Each wall is flat, endless, passes through zero and stands at right angles to its row. A trip goes straight from one point to another. List the walls that it crosses, first one first.

Walls:
(1): [ 0.25 -0.04 -0.48]
(2): [-0.44  0.22  0.48]
(3): [ 0.48 -0.07  0.16]
(4): [ 0.28  0.08 -0.04]
Trips:
[ 0.30 -0.23 -0.41] to [-0.95 -0.28  0.11] -> 3, 4, 2, 1
[ 0.06 -1.21 -0.51] to [ 0.34 -0.12 -0.49] -> 4
[ 0.19 -0.98 -0.37] to [-0.68  0.46 -0.17] -> 3, 2, 1
[ 0.23 -0.25  0.18] to [-0.26  0.25  0.17] -> 2, 4, 3
[0.04 0.19 0.04] to [-0.13  0.69 -0.31] -> 3, 1
[-0.51  0.57  0.19] to [-0.39 -0.22  0.88] -> none
[-0.49 -0.22 -0.45] to [-0.39  0.19 -0.12] -> 2, 1

Walls:
(1): [-0.01 -0.61 -0.88 -0.18  0.34  0.08  0.06  0.89  0.01 -0.70 -0.17  0.47]
(2): [ 0.25 -0.36  0.14  0.23 -0.40 -0.54  0.40 -0.34  0.33 -0.64  0.39  0.34]
(3): [ 0.57  0.38  0.35  0.14 -0.39 -0.23 -0.59 -0.16 -0.55 -0.87  0.05  0.12]
(4): [-0.26 -0.47 -0.07  0.96 -0.71 -0.26 -0.17  0.12 -0.04  0.28 -0.20 -0.19]
(5): [-1.17 -0.24 -0.69 -0.40 -0.05 -0.55  0.26  0.04  0.72 -0.08 -0.21 -0.24]
(6): [-0.06  0.00  0.92 -0.27  0.53  0.10  0.29  0.16  0.87  0.32  0.16  0.27]
Trips:
[-0.33 -0.08  0.26  0.28 -0.11 -0.16  0.12  0.00 -0.05  0.37 -0.63  0.74] to [-0.30 -0.05  0.70 -0.53 -0.18 -0.66  0.08 -0.06  0.56  0.05  0.27 -0.19] -> 2, 4
[-0.05  0.04  0.47 -0.07  0.09  0.48 -0.29 -0.47 -0.27 -0.09 -0.18 -0.24] to [-0.21 -0.54 -0.08 -0.01 -0.46 -0.03 -0.17 -0.01 -0.42 -0.31  0.08  0.21] -> 6, 4, 2, 1, 5
[ 0.06  0.85  0.30  0.15 -0.77 -0.06  0.03 -0.28 -0.62  0.78  0.30  0.15] to [ 0.07  0.13  0.13  0.24 -0.33  0.19 -0.12 -0.21 -0.30 -0.46 -0.40 -0.31] -> 2
[ 0.85  0.53  0.54  0.80 -0.27 -0.59 -0.24  0.69  0.90 -0.55 -0.03 -0.37] to [ 0.03 -0.49 -0.05  0.18  0.00 -0.28 -0.84  0.05 -0.45  0.29 -0.90  0.39] -> 1, 6, 2
[-0.16 -0.55  0.22  0.00  0.16  0.02  0.18 -0.57 -0.36 -0.83 -0.03  0.76] to [ 0.13  0.13  0.47  0.32 -0.06  0.28 -0.52  0.45  0.51  0.03  0.25 -0.10] -> 6, 4, 1, 2
[-0.09  0.27  0.14 -0.38 -0.17  0.60 -0.17 -0.39 -0.15  0.46 -0.03  0.33] to [-0.35 -0.17  0.30  0.32  0.73  0.09 -0.42 -0.58  0.32  0.16  0.44 -0.25] -> 5
[ 0.00  0.43  0.51 -0.07  0.41  0.14 -1.05  0.29  0.04 -0.57 -0.48  0.24] to [ 0.36 -0.55 -0.66  0.44  0.30 -0.39 -0.46 -0.02 -0.23  0.50  0.39 -0.11] -> 6, 4, 3

Walls:
(1): [ 0.16 -0.17  0.10 -0.57 -0.66  0.27 -0.17 -0.13 -0.01 -0.17  0.41 -0.40
 -0.19  0.40 -0.55  0.25  0.23 -0.37  0.14  0.38 -0.15  0.81 -0.18 -0.10
  0.09  0.59 -0.83 -0.07  0.28 -0.18 -0.29  0.00 -0.42  0.25 -0.37  0.23
  0.06  0.00  0.31 -0.01  0.43  0.04 -0.29 -0.33 -0.75 -0.85 -0.20  0.16]
(2): [-0.51 -0.66 -0.46 -0.61  0.44  0.17  0.10  0.50 -0.01  0.07  0.21  0.81
  0.27  0.21 -0.61  0.02  0.09  0.00 -0.32 -0.89  0.53  0.37  0.15  0.06
  0.56  0.30 -0.88 -0.57  0.31  0.14 -0.52  0.87  0.16 -0.26  0.13 -0.11
 -0.61  0.43  0.57 -0.90 -0.21  0.47  0.17 -0.91  0.09  0.17 -0.71  0.47]
(3): [ 0.26  0.00  0.26 -0.18  0.29  0.02  0.48  0.21 -0.73  0.62  0.48 -0.34
 -0.12 -0.46  0.16 -0.34  0.08  0.07 -0.05 -0.35  0.04  0.19 -0.50  0.85
 -0.04 -0.29 -0.14  0.39  0.45 -0.67 -0.06 -0.47 -0.17 -0.35 -0.10  0.78
 -0.84  0.25  0.18  0.39 -0.10  0.07 -0.03 -0.41 -0.40  0.33  0.36  0.05]
(4): [-0.10  0.52  0.08  0.38  0.52 -0.04  0.46 -0.39  0.00 -0.53 -0.26  0.40
  0.49  0.25 -0.63  0.01 -0.07 -0.27  0.35 -0.30 -0.71  1.00 -0.08  0.29
  0.18  0.34  0.09 -0.71  0.37  0.08  0.82  0.00 -0.29 -0.62  0.00  0.34
 -0.42 -0.22 -0.33 -0.26 -0.38  0.37 -0.37  0.20 -0.44  0.52 -1.10  0.45]
(5): [ 0.94 -0.75  0.20  0.16 -0.65  0.28  0.29 -0.42  0.08 -0.22 -0.40  0.08
  0.24  0.34 -0.61  0.60  0.08 -0.39 -0.16 -0.11 -0.05  0.23  0.01  0.27
 -0.02  0.25  0.09 -0.35 -0.85 -0.49  0.44 -0.53 -0.27  0.11  0.60  0.29
 -0.13  0.06 -0.01  0.21  0.43  0.57  0.04  0.90 -0.23  0.70  0.48 -0.24]
(6): [ 0.86  0.43  0.21 -0.31 -0.33  0.73 -0.40 -0.48  0.45 -0.70 -0.34  0.18
  0.00 -0.44 -0.73 -0.42 -0.36  0.48  0.08  0.41 -0.09  0.22  0.14 -0.44
 -0.12  0.45 -0.03 -0.59 -0.48  0.03 -0.04 -0.20  0.32 -1.05 -0.05  0.09
  0.14 -0.97 -0.12 -0.59  0.44 -0.64  0.35  0.17 -0.36 -0.84 -0.03  0.39]
(7): [ 0.52  0.63  0.38  0.57 -0.09 -0.07  0.50  0.12 -0.17  0.46 -0.51 -0.27
 -0.32  0.06 -0.91 -0.06 -0.17 -0.52 -0.65  0.20  0.20 -0.18  0.10  0.29
 -0.26  0.15  0.00  0.15  0.08  0.38 -0.48 -0.87  0.02  0.01  0.10  0.16
  0.32  0.69  0.03 -0.62  0.61  0.61 -0.27  0.35  0.42 -0.21  0.21 -0.26]
(8): [ 0.29 -0.30  0.07 -0.09  0.15 -0.14 -0.06 -0.11  0.25  0.32  0.53 -0.09
  0.33  0.29  0.02  0.23  0.62  0.22 -0.08  0.45 -0.18 -0.16 -0.05  0.26
  0.41 -0.26 -0.06  0.11 -0.25 -0.44  0.19 -0.21  0.15  0.17 -0.74 -0.24
 -0.91  0.36 -0.10  0.47  0.24 -0.26  0.94 -0.75  0.25  0.27  0.11 -0.03]
Trips:
[ 0.28 -0.82  0.55  0.34  0.68  0.39  0.52 -0.28 -0.83 -0.18 -0.10  0.02
 -0.33  0.64  0.12 -0.62 -0.52 -0.78  0.04  0.17  0.34  0.53 -0.44 -0.28
 -0.18  0.42 -0.50  0.10  0.11 -0.56 -0.23 -0.55 -0.71 -0.04 -0.22  0.90
  0.32 -0.58 -0.14 -0.35 -0.08  0.12 -0.82  0.78 -0.17  0.03 -0.19  0.20] to [-0.23 -0.15  0.64 -0.23 -0.47  0.40 -0.13  0.51 -0.14  0.25 -0.07  0.32
 -0.10 -0.48 -0.83 -0.54 -0.07 -0.29 -0.15  0.41 -0.34  0.01 -0.86 -0.37
  0.73  0.24 -0.41  0.23 -0.47 -0.69  0.69 -0.04  0.35  0.16  0.45 -0.74
 -0.03  0.19  0.00 -0.56 -0.40  0.34  0.68 -0.10  0.49 -0.22 -0.79 -0.38] -> 2, 3, 8
[ 0.24  0.54  0.01 -0.42  0.64 -0.22 -0.88  0.04 -0.33 -0.02  0.42  0.30
 -0.40 -0.53 -0.01 -0.37 -0.76 -0.41  0.34 -0.16 -0.17 -0.07 -0.86 -0.96
 -0.44  0.72 -0.74 -0.29  0.18  0.14  0.00 -0.22  0.22 -0.39  0.25  0.49
  0.00  0.67 -0.01  0.01  0.10  0.53 -0.29  0.22  0.22 -0.21 -0.12 -0.03] to [ 0.31  0.01 -0.54 -0.26 -0.20  0.40  0.57 -0.17  0.15 -0.53 -0.05 -0.58
 -0.11  0.38 -0.37  0.13  0.18 -0.14  0.84  0.18 -0.03 -0.26  0.44 -0.49
 -0.11  0.29  0.46  0.42 -0.16 -0.09  0.37  0.26 -0.01 -0.44 -0.20 -0.16
  0.27  0.41  0.32  0.03 -0.49 -0.49 -0.13  0.29 -0.48  0.25 -0.18 -0.10] -> 3, 2, 7, 5
[-0.13  0.38  0.43 -0.33  0.00 -0.09  0.31 -0.52 -0.60 -0.60 -0.90  0.22
  0.54 -0.77 -0.75  0.11 -0.38  0.27  0.15  0.32 -0.65  0.30  0.44  0.04
 -0.11 -0.09  0.11 -0.56  0.19 -0.88 -0.18  0.29 -0.14 -0.23  0.18  0.60
  0.60 -0.39 -0.11 -0.43  0.29 -0.26  0.21  0.08 -0.51 -0.01  0.38  0.19] to [ 0.09 -0.29 -0.33  0.36  0.35  0.79 -0.55 -0.36  0.03  0.22 -0.59  0.42
 -0.63 -0.16  0.47  0.42 -0.08  0.18  0.40 -0.12 -0.48 -0.75  0.64  0.02
  0.37 -0.25  0.00  0.77  0.66  0.85  0.09 -0.35 -0.72 -0.03 -0.39 -0.65
  0.06 -0.38 -0.07  0.76  0.12  0.11  0.06  0.09  0.18 -0.39  0.09 -0.43] -> 7, 1, 5, 4, 6, 8

Walls:
(1): [-0.72 -0.23 -0.14 -0.18  0.03  0.48 -0.54 -0.19  0.29  0.19 -0.04  0.34
 -0.27  0.10  0.57  0.28  0.11  0.48  0.14 -0.19 -0.38  0.30  0.27  0.26
 -0.21  0.34 -0.18  0.34  0.36 -0.53 -0.09 -0.46  0.43 -0.65  0.19 -0.74
  0.03  0.34 -0.09  0.20  0.08 -0.01  0.27  0.75  0.39 -0.84 -0.65  0.53]
(2): [ 0.88  0.25 -0.80  0.03 -0.45 -0.47 -0.03  0.43 -0.45  0.35  0.00  0.42
 -0.34 -0.19  0.74  0.05  0.17  0.28  0.26 -0.47  0.14  0.73  0.32  0.34
 -0.29  0.08  0.31  0.56 -0.18 -0.07 -0.22  0.26  0.22 -0.03  0.14 -0.14
  0.09  0.66  0.10  0.09 -0.09  0.12 -0.01 -0.11 -0.18  0.03  0.05  0.40]
(3): [-0.10  0.27  0.04 -0.09 -0.05 -0.06 -0.46  0.30 -0.10  0.00 -0.41 -0.22
  0.38  0.41  0.01 -0.73  0.06  0.12  0.25  0.01 -0.20  0.23  0.38 -0.61
 -0.52  0.29  0.50  0.42  0.09 -0.20 -0.40  0.11  0.35 -0.39  0.09 -0.04
  0.00  0.08  0.27  0.12  0.16  0.09 -0.27 -0.20 -0.50  0.43  0.49  0.21]
(4): [-0.04 -0.03 -0.03  0.27  0.45 -0.01 -0.32 -0.24  0.28  0.69  0.04 -0.72
 -0.06 -0.07 -0.39  0.18  0.53  0.15 -0.27 -0.36  0.12 -0.20 -0.26 -0.08
  0.39 -0.19 -0.48  0.81 -0.09  0.11 -0.23 -0.04  0.65  0.06 -0.28  0.39
  0.85  0.26  0.47 -0.19 -0.04 -0.65  0.22 -0.85  0.83 -0.25  0.34 -0.30]
(5): [-0.28 -0.11 -0.60 -0.11  0.37  0.19 -0.53  0.30  0.03 -0.83  0.07 -0.09
  0.23 -0.08  0.10 -0.10  0.21  0.61 -0.21 -0.31 -0.02 -0.21 -0.08  0.37
  0.30  0.15 -0.17 -0.58 -0.58  0.06 -0.28  0.18  0.39  0.70  0.05  0.80
  0.21  0.37 -0.40  0.32 -0.30  0.15  1.19  0.48  0.79 -0.42 -0.28 -0.60]
(6): [-0.38 -0.34 -0.56  0.32  0.21  0.06  0.52  0.13 -0.42 -0.32  0.16  0.31
 -0.12 -0.26 -0.22  0.36 -0.30  0.16 -0.72 -0.80  0.53 -0.16  0.29 -0.35
  0.41 -0.31  0.48 -0.77  0.61 -0.47 -0.10  0.12 -0.38  0.15  0.06  0.32
  0.08  0.04 -0.41  0.31 -0.30 -0.12 -0.47  0.80 -0.57 -0.56  0.15  0.06]
(7): [-0.02 -0.03  0.25  0.67 -0.26 -0.43  0.34  0.06 -0.27  0.41 -0.39  0.38
 -0.09  0.35  0.61 -0.15 -0.42 -0.15 -0.47 -0.14 -0.66 -0.40  0.00 -0.20
 -0.06  0.94  0.10 -0.18 -0.64  0.19  0.32  0.79 -0.42  0.65  0.36  1.02
  0.54  0.28 -0.67 -0.16 -0.19  0.40  0.53  0.34 -0.11 -0.44 -0.04 -0.21]
(8): [ 0.26 -0.24  0.45  0.60  0.06 -0.43 -0.58 -0.43 -0.42 -0.46  0.01  0.94
 -0.31 -0.69 -0.02  0.14 -0.48  0.26  0.16 -0.23  0.82  0.20  0.22  0.33
 -0.99  0.04  0.29 -0.57 -0.72  0.30 -0.36 -0.38 -0.32  0.01 -0.24  0.14
  0.47 -0.03 -0.38 -0.26 -0.06  1.10  0.66  0.17  0.38  0.42  0.10 -0.76]
Trips:
[-0.82 -0.26  0.03 -0.10 -0.31  0.92  0.05 -0.13 -0.04  0.41 -0.22 -0.34
 -0.51 -0.10  0.20  1.16 -0.39 -0.04  0.74  0.29 -0.06  0.11 -1.08 -0.28
 -0.23 -0.60  0.31 -0.24 -0.52  0.05  0.27  0.26 -0.40  0.09  0.25  1.09
 -0.21 -0.32  0.47 -0.01  0.29  0.03 -0.15  0.48 -0.54 -0.01 -0.40 -0.52] to [-0.26  0.32 -0.23 -0.32  0.00 -0.03 -0.54 -0.27  0.55 -0.58 -0.44  0.37
  0.12 -0.61  0.30 -0.42  0.18 -0.09 -0.24  0.52  0.11  0.18  0.24 -0.17
  0.33 -0.37  0.05  0.08  0.07 -0.25  0.22 -0.53  0.79  0.51 -0.07 -0.47
  0.05 -0.04 -0.52  0.15 -0.15  0.22  0.18  0.07 -0.08  0.56  0.73  0.12] -> 5, 8, 7, 1, 6, 3
[ 0.38  0.20 -0.50 -0.23 -0.60  0.35 -0.82 -0.06 -0.47 -0.40 -0.15 -0.45
  0.47  0.55  0.19  0.28  0.52 -0.30 -0.21 -0.03 -0.06  0.19  0.62  0.18
 -0.46 -0.67 -0.52 -0.05  0.69  0.33 -1.10 -0.27  0.67  0.43  0.26 -0.38
  0.25 -0.14 -0.19  0.61  0.58 -0.61 -0.18  0.37 -0.76 -0.70  0.14  0.01] to [-0.08 -0.06 -0.47  0.07 -0.40 -0.11 -0.25  0.58 -0.23  0.02  0.70  0.10
 -0.19 -0.07 -0.17  0.08  0.94  0.58 -0.19 -0.42  0.35  0.24 -0.04 -0.28
  0.47 -0.97 -1.05 -0.24 -0.44  0.11 -0.30  0.25  0.20  0.34 -0.60 -0.28
 -0.22 -0.01  0.07 -0.26 -0.06 -0.57 -0.33  0.07 -0.88 -0.29 -0.26  0.04] -> 3, 1
[ 0.15  0.27  0.05  0.25 -0.06  0.19 -0.03 -0.49 -0.07  0.40  0.60 -0.39
  0.08  0.53  0.12  0.26 -0.20  0.15  0.51  0.62 -0.46  0.26 -0.06  0.08
 -0.08 -1.05  0.10  0.29  0.57  0.55  0.21  0.83 -0.69 -0.01  0.41  0.15
  0.31 -0.63  0.21 -0.06 -0.22 -0.14 -0.53 -0.13 -0.02  0.38  0.51 -0.20] to [-0.46 -0.27 -0.13  0.37 -0.28  1.08  0.74 -0.01 -0.06  0.24 -0.13 -0.08
 -0.09  0.10 -0.48 -0.05  0.53 -0.46  0.38  0.24 -0.35  0.45  0.23  0.18
 -0.29 -0.42  0.20  0.07 -0.64 -0.01  0.29  0.89 -0.65 -0.07 -0.09 -0.03
  0.51 -0.44  0.10  0.12 -0.09  1.08 -0.48  0.12 -0.40  0.20 -0.03 -0.35] -> 4, 7, 8, 6
